Each wall is flat, endless, passes through zero and stands at right angles to its row. A trip goes straight from one point to another. List the walls that it crosses, first one first.

Walls:
(1): [ 0.0  0.7 -4.0]
(2): [ 5.8 -5.3 -1.3]
(3): [ 6.8 -4.1 -0.3]
(4): [ 2.5 -3.5 -3.8]
(5): [-4.1 -1.7 -4.2]
(6): [ 3.8 -2.9  2.4]
Trips:
[-2.0  2.5  0.2] to [-3.9  3.9  0.0] => none
[-0.3 -3.8 -0.4] to [ 2.5  1.2 -1.9] => 1, 5
[ 2.9 -3.9  3.3] to [-2.7  0.1  5.0] => 4, 2, 3
[-0.9 -2.8 -0.3] to [ 1.3 -3.0  4.7] => 5, 4
[3.8 0.2 0.9] to [-1.5 -3.3 -4.2] => 1, 5, 6
[1.6 0.4 1.8] to [-1.3 -4.2  4.3] => none

Walls:
(1): [ 1.8  2.4 -0.5 -1.9  0.7 -3.0  4.2  2.0 -1.5  4.2 -1.5  3.3]
(2): [ 4.2  3.9  5.0  3.3 -0.8  2.0 -3.2  4.1  0.4  1.6 -2.1  0.2]
(3): [-2.0 -5.4 -4.9  0.7  2.9  3.0 -2.4  0.1  3.9 -0.2 -0.9 -0.1]
(4): [ 2.6 -7.1 -0.8  1.0 -1.7 -4.0 -2.3  0.5 -0.5  5.7  0.5  1.4]
(5): [ 4.0  0.0 -0.4 -3.9  4.1  0.8 -2.1 -0.9 -2.2 -4.9  5.2  3.2]
(6): [ 0.1 -2.5  2.4  4.8 -6.6  2.0 -3.5  0.0  2.2 -0.9  0.4  2.0]
(7): [ 2.7  0.3  3.8 -3.0 -4.0 -5.3 -2.3 -0.2  0.6  3.7 -1.9  0.8]
(8): [-1.0  6.5  1.4  3.0 -2.3 -1.2  0.3  1.7 -0.2 -1.8 -5.6 11.0]
Trips:
[ 5.4 -4.2  1.2 -5.9  3.4 -3.8  0.7  2.9 -2.9  0.2 -0.1 -3.8] to [ 1.7  5.0 -0.5  1.7  0.3  4.6 -0.1 -3.8 -0.5 -0.2  0.1  0.3] => 2, 4, 7, 1, 8, 6
[-6.2  2.6 -0.9 -0.9 -4.6 -4.8 -0.8  1.1  4.1 -6.7 -2.3  1.6] to [ 2.7  0.0  0.3  0.3  2.0 -3.3 -2.3 -2.7  2.2 -2.6  1.7  3.6] => 5, 3, 4
